Each row of a before or after table is a point. One or more steps were done to the points. Then noise was added and the rows were shuffled. The steps act on columns, c1 being the first. Name the steps. A step turns or swaps two columns, mirrors them in a line or flattens them onto one, adds a multiple of one to another, or multiplies or shifts one. Angles are multiples of 10 degrees, from the lower column toward the higher: turns from -170 to 170, lines from 10 to 170 but not 90. Use the fewest steps. Two steps may share a column if one is a turn and the other turns, adds or multiplies; they go together, in the order done. Otherwise the lowest column goes first.
(in the rows, 128 means zero)

Before (8 x 2)
[[158 117]
 [151 147]
 [127 183]
 [130 204]
 [137 115]
 [121 126]
 [132 132]
 [142 115]]
After (8 x 2)
[[110 133]
 [155  81]
 [167  60]
 [113 138]
 [121  95]
 [128 121]
 [ 99 125]
 [135 134]]
Steps: turn c1 and c2 by -150 degrees

Before (8 x 3)
[[134 159 139]
 [131 158 131]
 [ 94 110 141]
 [124 162 104]
 [135  51 123]
 [128 159 134]
 [ 98  78 123]
 [133 163 127]]
After (8 x 3)
[[186  97  87]
 [104 145 144]
 [184 107 128]
 [101 150 135]
 [103 142 139]
 [164 135 144]
 [ 98 141 141]
 [ 97 120 151]]
Steps: turn c2 and c3 by -70 degrees; turn c1 and c3 by -120 degrees

Before (14 x 6)
[[123 131  91  99 157  92]
 [150  96 129 150 109  81]
 [149  99  95 155 139 109]
 [167 104 119 100 120 105]
 [169 134 125 122  97 134]
 [137 127 170 101 103  73]
 [ 97 159 123 137 115 113]
 [164 142  90 119  99 131]
 [103 139 101  94 128 136]
 [148  99 129 167  87 115]
 [ 86 123 149 114 123 118]
 [142 144 124 155  97  67]
 [133 130 111 126 160 129]
 [157 172 146 175 167  97]]
After (14 x 6)
[[147 108 129 168 165 106]
 [150 104 129 148 178 142]
 [204 138  89 118 147 103]
 [136 158 145 175 129 177]
 [172 133 126 122 142 100]
 [104 149 124 137 149 129]
 [176 110 116 100 152 139]
 [ 96 127 170 102 185 144]
 [128 136 100  93 122 123]
 [ 65 125 152 115 139 130]
 [152 127 111 125 106 153]
 [145 139 124 156 196 143]
 [185 108  96 154 135 146]
 [160 130  91  98 136 174]]
Steps: add -1 times c3 to c1; multiply c2 by 0.7; turn c5 and c6 by 130 degrees

Before (14 x 9)
[[114  95 170 178 137 169 126  90 138]
 [108 114 128 124 127 138 118 117  95]
 [137 137 121 102 124 151 113 124  91]
 [109 111  97 138 134 124 146 127 114]
 [130 107 160 103 160 160 105 104 126]
 [103  63 130 135 100 147 145  84 147]
 [149 114 160  91 164 151 112 112 151]
 [ 85  93 105 118 122 140 127 105 135]
 [128 130 121 148 111 141 128 170  94]
 [123 138 146 125 118 142 121 135 117]
 [154 109 166 105 162 121 111 101 121]
 [114 144 137 118 125 128 154 157  99]
 [131 110 146  69 146 137  98 143 103]
 [105 129 113 110 138 110  98 119 131]]
After (14 x 9)
[[148 152 166 103  35 114 117 101 110]
 [109  99 135 121 198 101 132 118 108]
 [158 153 160  92  61 176 123 100 143]
 [111 149 130 138  49 168  61 166 155]
 [ 97 143 126 124 100 106 121 135 102]
 [107 155 117 110  97 114 142 125 139]
 [121 129 145 128 155 129 144 132 118]
 [120 138 121 102 120 113 145 136  90]
 [119 126 121 150 244 108 128 133  99]
 [108 119  98 142 119 113 100 124 118]
 [121 164 144  69 141 112 127 106 101]
 [134 157 160 102  43 158 120 109 125]
 [ 92 148 103 121  81 148  98 140 147]
 [117 142 172 179  32 178 101 131 142]]
Steps: add 1 times c9 to c6; turn c1 and c9 by -20 degrees; turn c2 and c7 by 120 degrees; turn c5 and c8 by -110 degrees; multiply c5 by 2.5

Before (10 x 11)
[[127 151  86 149 134  76 131 157 111  87 101]
 [134 144 104 163 123 136 158 106 139 100 130]
 [133 159 144 129 147 128 150 168 136 150 112]
 [150 144 144 125 184 118 122 154 103 116 156]
 [159 149  97 111 122 113 134 102 126 108 111]
 [114 138  89 132 145 151 100 139 109 144 100]
 [143 151 115 130 164 133 108 122 162 114 158]
 [ 99 129 149 121 133 143 137  93 135 121 110]
 [158 166 127 188 173  76  99 162 111 131 113]
 [148 107 159 128 146 145 128 125 166  93 142]]
After (10 x 11)
[[158 107 125 135 206  76 134 105 112  97 153]
 [114 109  31 122 148 152 135 133 109 129 171]
 [ 99 133 180 105 107 143 117 111 135 124 142]
 [126 152  24 147 160  76 109 130 112  88 147]
 [143 129  96  99 148 134 159 123 162 101 116]
 [150 131 168  97 178 118 146 147 103 109 106]
 [147 168 205 113 138 145 132 126 166 129 114]
 [160 134  50 113 101 113 105 124 126 100 131]
 [133  93 167 134 163 128 100 153 136 112 126]
 [134 144  68 135 128 136 105  86 139 101 106]]
Steps: add 0.3 times c1 to c7; turn c7 and c11 by -140 degrees; mirror c2 and c10 in the line at 120 degrees; multiply c3 by 2.5; turn c4 and c8 by -50 degrees; turn c4 and c5 by 50 degrees

Before (13 x 14)
[[173 116 115 123 128 112 117 127 103 105 110 148 138 184]
 [143 161 142 151 153 115 135 129  71 124 179 146 106 159]
 [ 93 134 145 150 153 126  92 112 163 131 148 180  66 118]
 [149 140 119 149 166 101  61 101 144 157 145 113 126 140]
 [ 94  83  94 106 119 129 120 127  98 141 147 118 142 164]
 [139 111  90 118  97 141  98  87 119 143 137  97 111 109]
 [ 80 114 108 131  99 164  77 130 135  99 136 114 145 107]
 [102 130 102 166  85 106 156 115 124 152 101 146 100 122]
 [169  97 115 116 123 140 132 137 117 149 115 136 133 139]
 [153  92 132 119 108 134 102 111 147 141 155 141 144 176]
 [113  98 162 111 119 118 108 120  93 123 124 104 131 116]
 [101 132  99 104 112  92 101 158 133 135 158 165 137 113]
 [ 72 137 130 118 121 110 169  96 136 154  90 113 104 125]]
After (13 x 14)
[[130 126  94 107 105 129  98 138 119 141 147 174 135  84]
 [112 141 116 117 116 141 117 140 133 149 115 158 138 163]
 [178 117 108 131  56 164 136 111  77  99 136 144 138  91]
 [138 178 145 150 190 126 162 152  93 130 149 113  83  98]
 [ 84 140 142 151 190 115  70 125 135 125 179  93 118 131]
 [168 101  90 118  50 141 120 133  99 143 137 150  84 145]
 [173 163  99 104  88  92 133 160 101 135 158 117 159 108]
 [ 70 150 115 124 128 111 103 124 118 105 110 136 133 151]
 [162 146 103 165  21 106 124 108 156 153 101 122 102 106]
 [120 110 163 111 105 118  93 138 109 123 125 162 122 119]
 [116 111 119 149 222 101 144  95  61 157 145 119 104 145]
 [ 71 148 132 119  79 134 146 115 102 141 155 161 121 135]
 [149 112 130 118 110 110 136 143 169 155  90 121  88  77]]
Steps: turn c1 and c14 by 110 degrees; add -0.7 times c3 to c1; turn c2 and c12 by -100 degrees; turn c8 and c13 by 60 degrees; add -1 times c4 to c8; multiply c5 by 2.5; swap c7 and c9

Before (9 x 20)
[[136 132 152 128 127 156 112 119 116 143 145 146 122 104 139 149 139 136
  109  97]
 [126 120 156 134  67 134 112 118 148 134 158 122 103 144 115 149 129 135
  138 137]
 [127 130 152 140 101 151 132 141 143 148  76 157 132  97 147 146 161 114
  143 129]
 [117 128 141 116 144 121 130 122 134 137 143 126 130  94 106 141 133 131
  125 129]
 [118 135 129 146 137 132 105 144 130  59 151 118 134  94 106 142 138 141
  146 133]
 [124 126 133 113 144 139 167 147 112 141 155 118 127 168 137 106 147 141
  124 129]
 [126 136 136 153 142 134 116 127 124 137 153 117 112 104 131 140 142 115
  142 110]
 [ 85 134 109 136 146 133 137  86 142 123 121 124 118 105 116 134 127 136
  126 141]
 [139 127 153 126  77 149 110 131 111 148 157 119 125 108 120 133 150 113
  143 126]]
After (9 x 20)
[[111 140 132 111 135 140 168 141 128 129 125 119 127 249 147 161 147 140
  122 130]
 [117 120 109 133 175 133 139  98 133 134 129 124 116  59 109 119 128 136
  132 140]
 [154 146 154 140 124 151 132 137 104 135 121 157 130  34 123  71 162 115
  123 128]
 [116 136 138 151 132 134 115 128 129 138 155 117 111  54 133 140 142 114
  122 110]
 [114 137 142 116 142 119 130 122 143 130 144 127 130  28 109 138 133 130
  135 128]
 [128 144 150 130 122 157 113 120 125 134 145 146 122  57 143 138 141 137
  156  96]
 [189 134 155 136 119 134 112 121 129 121 165 121 102 174 105 143 130 136
  127 139]
 [123  60 129 144 140 132 104 140 146 123 158 116 134  28 114 136 136 140
  121 133]
 [177 147 152 125 107 149 111 129 143 130 151 119 126  67 139 149 150 114
  118 126]]
Steps: mirror c1 and c5 in the line at 130 degrees; mirror c2 and c10 in the line at 50 degrees; multiply c8 by 0.7; mirror c9 and c15 in the line at 120 degrees; turn c16 and c19 by 150 degrees; turn c11 and c16 by 60 degrees; multiply c14 by 3
